Every row gives one point. Each copy is the shape, with its points in the same order, turned, moved and blurred by noise. Say if it was mirrored as well.
(in the rows, 128 means zero)

Shape:
[[122 163]
 [103  97]
 [ 90  79]
 [135 165]
 [ 95  81]
 [145 183]
 [173 128]
 [136 114]]
Copy 1, 8 rows:
[[116 174]
 [151 113]
 [170 103]
 [ 96 172]
 [166 108]
 [ 87 185]
 [ 74 124]
 [117 123]]
Copy 1 is: mirrored
Copy 2, 8 rows:
[[114 171]
 [101 112]
 [ 87  91]
 [130 177]
 [ 91  92]
 [138 193]
 [165 143]
 [125 137]]
Copy 2 is: only turned

Shape, 8 rows:
[[136 133 141]
 [164 117 160]
 [141 163 109]
 [189 157 101]
 [154 162 133]
 [ 37 130 114]
 [136 173 129]
 [163  92 123]]
Copy 1:
[[129 119 156]
 [146 112 181]
 [129 162 143]
 [164 183 162]
 [131 152 166]
 [ 85  97  62]
 [113 159 155]
 [178 112 156]]
Copy 1 is: only turned
Copy 2, 8 rows:
[[136 129 131]
 [154 101 127]
 [138 164 104]
 [161 145  65]
 [158 152 111]
 [ 62 182 171]
 [151 170 120]
 [126  95 101]]
Copy 2 is: only turned
Copy 3 (8 x 3):
[[123 121 136]
 [111 123 170]
 [101  97 109]
 [ 76  64 128]
 [ 79 106 123]
 [174 143  57]
 [ 92 114 111]
 [138  84 172]]
Copy 3 is: mirrored
Copy 4 (8 x 3):
[[131 139 107]
 [131 172 130]
 [152 136  77]
 [194 148  87]
 [139 151  84]
 [ 83  53  90]
 [133 140  64]
 [156 143 155]]
Copy 4 is: only turned

Shape (8 x 4):
[[ 95  84 149 171]
 [148  88 182 124]
 [207 161  84 173]
 [140 133 143 126]
 [176 137 122 125]
 [160  99 135 118]
 [ 95 124 149 194]
 [100  90 137 143]]
Copy 1, 8 rows:
[[116  98 118 179]
 [ 87 149 149 140]
 [149 164  33  79]
 [133 137 127 111]
 [124 152 100  86]
 [ 96 135 118 106]
 [158 114 105 184]
 [115  91 126 149]]
Copy 1 is: mirrored
Copy 2:
[[208 124 106 131]
 [179 159 168 146]
 [ 74 183  72 155]
 [134 132 139 144]
 [105 161 130 139]
 [142 164 146 119]
 [186 108  83 162]
 [185 120 120 114]]
Copy 2 is: only turned
Copy 3, 8 rows:
[[112 143 172 173]
 [101 137 194 101]
 [211  68 138  93]
 [132 134 144  98]
 [149 100 145  79]
 [113 100 164  97]
 [154 161 159 172]
 [102 134 153 151]]
Copy 3 is: only turned

Shape, 9 rows:
[[124 105 124 109 120 103]
 [130 159  79  86 116 161]
 [139 121 121 161  87 153]
 [133 115 172 155  93 128]
 [120 139  74 130 165 164]
 [117 145 158 179 127 122]
 [176 157 177 111 192  93]
 [ 99 174 138  98 187  88]
 [133  94 135 118 144 196]]
Copy 1 (9 x 6):
[[101  91 113 111 107 118]
 [107 108 141 188 135  89]
 [131 126 117 161  99 168]
 [130 137 129 104  86 167]
 [ 73 133  92 183 146 110]
 [121 169  95 116  87 143]
 [127 157 106  62 174  94]
 [ 81 156 103  94 125  45]
 [ 64 129 141 148 150 170]]
Copy 1 is: mirrored
Copy 2:
[[104 117 135 110 101 109]
 [144 134  74  86  82 156]
 [127 149 103 159 129 138]
 [121 114 146 154 148 130]
 [111 172  65  75 123 125]
 [140 139 138 130 172 103]
 [125 140 197  39 157 143]
 [146 113 141  25 137  90]
 [ 71 127  84 109 148 169]]
Copy 2 is: mirrored
Copy 3:
[[130 166 143 111 107 117]
 [100 112  98  51 106 102]
 [135 110 110 111 108 173]
 [152 132 161 105 106 181]
 [ 98  86 121 110 148  89]
 [141 126 159 119 159 182]
 [210 153 166  90 178  91]
 [115 167 171  72 186  94]
 [138  78 162 113  90 106]]
Copy 3 is: only turned
Copy 4, 9 rows:
[[132 147 101 124 113  95]
 [138  87  75 149 166 135]
 [119 117 156 138 121 144]
 [112 144 168  98 116 113]
 [184 131  94 167 169 138]
 [132 144 179 124 159  96]
 [197 105 131  66 147  39]
 [156 135  87 115 190  38]
 [172 146 115  93 139 177]]
Copy 4 is: mirrored
